Each row of a before or after table is a point. The points were changed in one or more steps. Then noise was added and the rows were shuffled. The steps act on columns, c1 being the first. Write out the steps. A step turns or swaps two columns, mirrors them in a line or flattens them onto one, adds a multiple of one to another, or multiplies or shifts one. Angles are multiples of 10 degrees, from the lower column toward the higher: turns from -170 to 170, lines from 10 to 170 but not 90. Use the fewest steps. Two steps may share a column if one is a turn and the other turns, adds or multiplies; they go together, in the order done. Otherwise the lowest column goes first.

Before:
[[ 0.31  0.03]
 [-0.13 -0.09]
 [ 0.15  1.10]
 [ 0.03 -0.29]
 [-0.63 -0.21]
 [-0.14  0.43]
 [ 0.37  0.51]
 [-0.05  0.39]
 [ 0.35 -0.15]
 [ 0.34  0.58]
 [ 0.73  0.89]
 [ 0.06 -0.34]]
After, 12 rows:
[[ 0.03 -0.34]
 [ 0.72 -0.19]
 [ 0.37 -0.05]
 [-0.04  0.47]
 [ 0.30 -0.44]
 [ 0.34  0.06]
 [-0.61  0.71]
 [-0.15  0.65]
 [ 0.07 -0.44]
 [-0.13  0.11]
 [ 0.35 -0.68]
 [ 0.16  0.87]]
Steps: add -1.5 times c1 to c2

Before (8 x 6):
[[-0.32 -0.06  0.14  0.14 -0.71  0.36]
 [ 0.02  0.21  0.32 -0.11  0.67  0.00]
 [-0.84  0.21 -0.80  0.56 -0.25  0.16]
 [ 0.48 -0.23  0.00  0.64  0.45 -0.37]
 [ 0.11 -0.45  0.10  0.06  0.42 -0.02]
 [ 0.30  0.43  0.56 -0.12 -1.04  0.21]
 [-0.23  0.06 -0.91  0.27 -0.17  0.25]
 [ 0.35 -0.11  0.02  0.59  0.62  0.27]]
After (8 x 6):
[[-0.29 -0.11  0.10  0.24  0.65  0.22]
 [-0.87  0.17 -0.78 -0.34  0.53  0.11]
 [ 0.49 -0.19  0.02 -0.81 -0.01 -0.19]
 [-0.26  0.04 -0.89 -0.13  0.25  0.16]
 [ 0.08 -0.41  0.08 -0.25 -0.38 -0.01]
 [ 0.35  0.42  0.61  0.62  0.83  0.19]
 [ 0.30 -0.09  0.06 -0.83 -0.18  0.19]
 [ 0.02  0.19  0.28 -0.26 -0.63 -0.08]]
Steps: turn c4 and c5 by 150 degrees; multiply c6 by 0.7

Before (9 x 12):
[[-0.40 -0.19 -0.47 -0.50 -0.22 -0.47  0.10 -0.57 -0.02 -0.19  0.71 -0.16]
 [-0.52 -0.30 -0.20  0.00 -0.57  0.15  0.00 -0.69 -0.38 -0.62  0.20  0.16]
 [-0.73 -0.02  0.24 -0.07  0.30 -0.18 -0.14 -0.73  0.08 -0.38  0.00 -0.09]
 [-0.21  1.00 -0.26 -0.47  0.21  0.39 -0.27 -0.72 -0.76  0.62 -0.22  0.32]
 [ 0.10  0.61  0.36  0.23 -0.78 -0.38 -0.50  0.69  0.06  0.60  0.36 -0.16]
 [-0.23  0.72  0.10  0.00 -0.78 -0.25  0.22  0.83  0.45  0.95 -0.21 -0.31]
 [ 0.10  0.21  0.08 -0.26 -0.30 -0.18 -0.12  1.10 -0.08  0.65 -0.09 -0.17]
 [ 0.01  0.78  0.11 -0.04 -0.14 -0.41  0.11  0.68  0.62  0.33 -0.18  0.57]
 [-0.95  0.14 -0.58 -0.02 -0.06  0.09 -0.32 -0.28 -0.20 -0.36  0.48 -0.03]]
After, 9 rows:
[[ 0.15  0.02 -0.84  0.23 -0.80 -0.30 -0.50  0.67  0.18  0.30  0.60 -0.18]
 [-0.92  0.02 -0.68 -0.02 -0.11  0.05 -0.32 -0.25 -0.28  0.60 -0.29 -0.04]
 [-0.71  0.04  0.69 -0.13  0.29 -0.10 -0.13 -0.76  0.13  0.08 -0.36 -0.08]
 [-0.21  0.02 -1.11 -0.03 -0.76 -0.12  0.24  0.79  0.56 -0.34  0.93 -0.28]
 [-0.59 -0.03 -1.05  0.00 -0.51 -0.04 -0.02 -0.67 -0.43  0.30 -0.58  0.20]
 [ 0.13 -0.01 -0.41 -0.26 -0.29 -0.12 -0.14  1.09 -0.01 -0.21  0.63 -0.19]
 [-0.38  0.02 -0.83 -0.48 -0.23 -0.49  0.07 -0.54  0.16  0.70 -0.04 -0.20]
 [ 0.07  0.02 -0.07  0.01 -0.15 -0.17  0.15  0.65  0.71 -0.23  0.30  0.58]
 [-0.20  0.02  0.05 -0.46  0.26  0.06 -0.29 -0.76 -0.87 -0.35  0.60  0.34]]
Steps: multiply c2 by 0; add 1.5 times c5 to c3; turn c6 and c9 by -20 degrees; mirror c10 and c11 in the line at 50 degrees
